Every row gives one point. Each copy is the shape, with its points in the same order, turned, moved and blurred by noise. Is it also mirrored, or only turned?
In the rows, zero is written as 128.

Shape (7 x 3):
[[129 133 138]
 [117 130 105]
 [ 82 114 168]
 [164  95 173]
 [ 42 177 147]
 [144 105  97]
 [169 130 136]]
Copy 1:
[[154 144 139]
 [161 130 171]
 [180 197 150]
 [103 175 122]
 [249 159 150]
 [123 126 178]
 [118 127 125]]
Copy 1 is: mirrored
Copy 2 (7 x 3):
[[106 153 152]
 [122 119 139]
 [ 67 167 115]
 [145 204 133]
 [ 20 113 147]
 [152 130 130]
 [137 161 169]]
Copy 2 is: mirrored
Copy 3 (7 x 3):
[[142 117 160]
 [123 103 126]
 [125  72 188]
 [118 161 191]
 [176  23 156]
 [ 99 132 117]
 [134 159 144]]
Copy 3 is: mirrored

Shape (9 x 4):
[[132  50  88  92]
 [130  98 114 116]
 [144 138 107 120]
 [156 172 143 179]
 [ 62 166 145  77]
 [114 158 139  93]
 [ 74  59 130  79]
 [172  57 100 124]
 [106 158  95 173]]
Copy 1, 9 rows:
[[ 91  63  94  96]
 [115 108 118 125]
 [123 110 151 156]
 [132 192 164 154]
 [217 100 105 150]
 [171 117 108 168]
 [156  77  60  84]
 [ 64  96  99 116]
 [149 139 181 115]]
Copy 1 is: mirrored
Copy 2, 9 rows:
[[ 75  68 183 111]
 [ 97  98 138 131]
 [103 106 104 112]
 [141 119  45 144]
 [108 193 127  80]
 [ 95 149 108 107]
 [102 140 206 103]
 [ 87  47 150 147]
 [166 109  90  97]]
Copy 2 is: mirrored

Shape (12 x 6):
[[160 156 167  89  77 107]
 [135 194 153  89 114 166]
 [150 206 137 149 194 134]
 [129 183 125  86  94 143]
 [150 148 139  65 138 111]
 [150 138 149  77 101  98]
 [134 171 125  52  92 162]
 [149  77  83 142 172 104]
 [141  81  99 153 110  52]
 [165  74 100 153 163 145]
 [ 94 167 144 133 193 148]
 [140  57 129 146 139 103]]
Copy 1, 12 rows:
[[ 86 138 142 192  61 156]
 [ 92 146  66 176  59 124]
 [134 233  74 127  92 124]
 [103 135  93 171  73 107]
 [135 153 115 206 101 140]
 [110 136 150 195  89 139]
 [ 94 114  82 202  84 111]
 [135 170 143 124 205 123]
 [125 152 214 132 153 115]
 [122 150 125 118 191 152]
 [178 169  58 125 100 116]
 [147 126 167 124 172 156]]
Copy 1 is: only turned
Copy 2 (12 x 6):
[[142 117 183 124  58 154]
 [178  91 164 120 126 181]
 [135  24 100 102 138 148]
 [184 115 167 119 117 144]
 [145 109 130 164  90 147]
 [135 129 154 141  66 141]
 [192 125 177 152 118 158]
 [ 60 126  98 141 145  91]
 [ 67 153 121 102  85  71]
 [ 48 116 132 144 165 120]
 [139  87  77 102 151 178]
 [ 41 152 116 120 120 127]]
Copy 2 is: only turned
Copy 3, 12 rows:
[[ 47 146 109 181 151 135]
 [ 31 102  94 124 152 106]
 [ 91  58 165 109 108 114]
 [ 50 129  80 115 136 119]
 [ 83 155 138 137 170 113]
 [ 79 159 109 170 152 127]
 [ 44 139  72 110 179 111]
 [195 147 133 126 169 155]
 [179 189 104 165 112 189]
 [186 101 114 146 188 146]
 [134  86 135 107 118  64]
 [190 141 115 188 150 149]]
Copy 3 is: mirrored
Copy 4 (12 x 6):
[[ 84 116 120  89 159  81]
 [143  95 168  65 161 104]
 [197  71 112  93  97 124]
 [104  99 165  75 153 119]
 [105 106 151  84 102  79]
 [ 78 125 131  95 131  83]
 [ 98  98 197  68 154 104]
 [131 122 141 195  65 112]
 [ 76 143  92 189  97 134]
 [153 118 155 202  98 102]
 [195 128 145  87  87 136]
 [120 159 125 192 102 100]]
Copy 4 is: mirrored

Shape, 12 rows:
[[163 118 175 120 121 164 145 111]
 [103 169  70 182 200  78 109  90]
 [125 124 108 159 156 111  88 165]
 [213  78 140  69 176 142 174  93]
 [139  91 138 101 144 173 176 124]
 [146 136 203 130 150 134 143 187]
 [104 111  84 186 143 101  84 100]
 [126 157  93 131  86 138 120 170]
 [124 164 134 138  94 127  78 156]
 [ 91 111 114 134 178  57 120  84]
 [114 140  64 172 161 117 102  99]
 [113 151 113 108 129 174  78 149]]
Copy 1:
[[146 134 146 128 156 177 103 127]
 [ 89 249  85  97 115  90 179 131]
 [ 78 166  81  84 140 104 108 143]
 [195 175 178  90 229 151 115 145]
 [148 156 174 132 176 130  81 115]
 [ 81 143 139 125 155 179  68 184]
 [105 175  91  75  99  83 157 110]
 [101 130  66 158 156 102 101 125]
 [102 130  51 131 121 137  99 143]
 [139 217 128  87  99  82 149 170]
 [102 204  85  96 128  88 156  99]
 [121 168  63 125 139 133  61 103]]
Copy 1 is: mirrored
Copy 2:
[[ 64 145 133 112 104 115 138 104]
 [195  38  83 108 122  90 117 148]
 [161  91 157 143 113 134  99 141]
 [ 66 156  90  63 119 187 163 123]
 [ 89 153 121 100 148 146 144  74]
 [104 125 168 133  46 145 121  66]
 [154  79 108 150 153  98  81 160]
 [165 149 181 141 122  91 144 128]
 [143 116 178 171 102  88 140 136]
 [159  77  54 162 119 143 122 139]
 [164  76 111 112 154  89 113 151]
 [123  91 187 148 140 103 165 120]]
Copy 2 is: only turned
Copy 3:
[[123 155  75 104 125 116  73 141]
 [141  85 200 144  79 163 109  52]
 [156 133 137 160  70 111 141 103]
 [ 86 196  55 167 120 161  26 105]
 [ 89 193  94 126 142 114  90 114]
 [165 161  46 101  99  86 116  90]
 [112  97 181 148  64 127 122 122]
 [161 156 126 129 123 146 173 148]
 [178 108 110 131 110 118 154 151]
 [ 80  75 135 156  86 145 113  62]
 [132 116 196 153  90 149 113 103]
 [167 137 132 163 150  96 132 140]]
Copy 3 is: mirrored

Shape (12 x 9):
[[115  93 172  97 143 156 106 131  97]
 [ 34 168  83 155 103 116 145 188 115]
 [ 87 114 177 148 116 103  93 189 136]
 [120 159 152 161  54 146  83  37  89]
 [163 150 157  95 133 179  73 140 123]
 [136 122 153 192 100 127  52  47 109]
 [ 94 169 183 121 118  92 145  81  95]
 [172 134 144 108 147 114 111 175 136]
 [165 114 179  72  99 145 216 164 136]
 [ 99 144 168  62 155 154 124 115 172]
 [ 88 189 142 179 153 151 158 125 132]
 [145 161  78 150 166  95 125 144 151]]
Copy 1:
[[111 102 116  88 144 149  78 104 139]
 [108 139 190 148  59  97 161  80 109]
 [139  99 156 135 145 164 129  46 105]
 [106 245  89 116 155  93  59  79  99]
 [129  92 121 136 177 117  48 129 112]
 [136 233 106 129 174 169  76 110  83]
 [ 84 185 135  89 174 106 136  89 157]
 [152  91 130 154 179 134 110 121 162]
 [182  73 103  73 163  72 122  96 207]
 [ 93  81  98  93 166 102 137 145 103]
 [139 148 200  89 133  95 142 123  98]
 [143 140 159 184 143 122 155 165 139]]
Copy 1 is: mirrored
Copy 2, 12 rows:
[[147 134 130 155 136 139 161  54 140]
 [155  34 144  99 110 118  56 115  78]
 [121  35 130 123 100 119 153  79 154]
 [ 95 133 139 181 148 225 104 163 173]
 [ 95 163 181 164 116 104 154  93 142]
 [ 93 106 118 209 152 173 139 175 185]
 [161 130 115 106 126 175  92 119 196]
 [111 134 127 106 120  71 165 105 142]
 [132 176 124  32  93 140 190  67 107]
 [198 143 182 126 102 121 178 100 152]
 [172 115 124 133  52 124  82 137 135]
 [144 110 116 116 118  58 109 175 117]]
Copy 2 is: mirrored
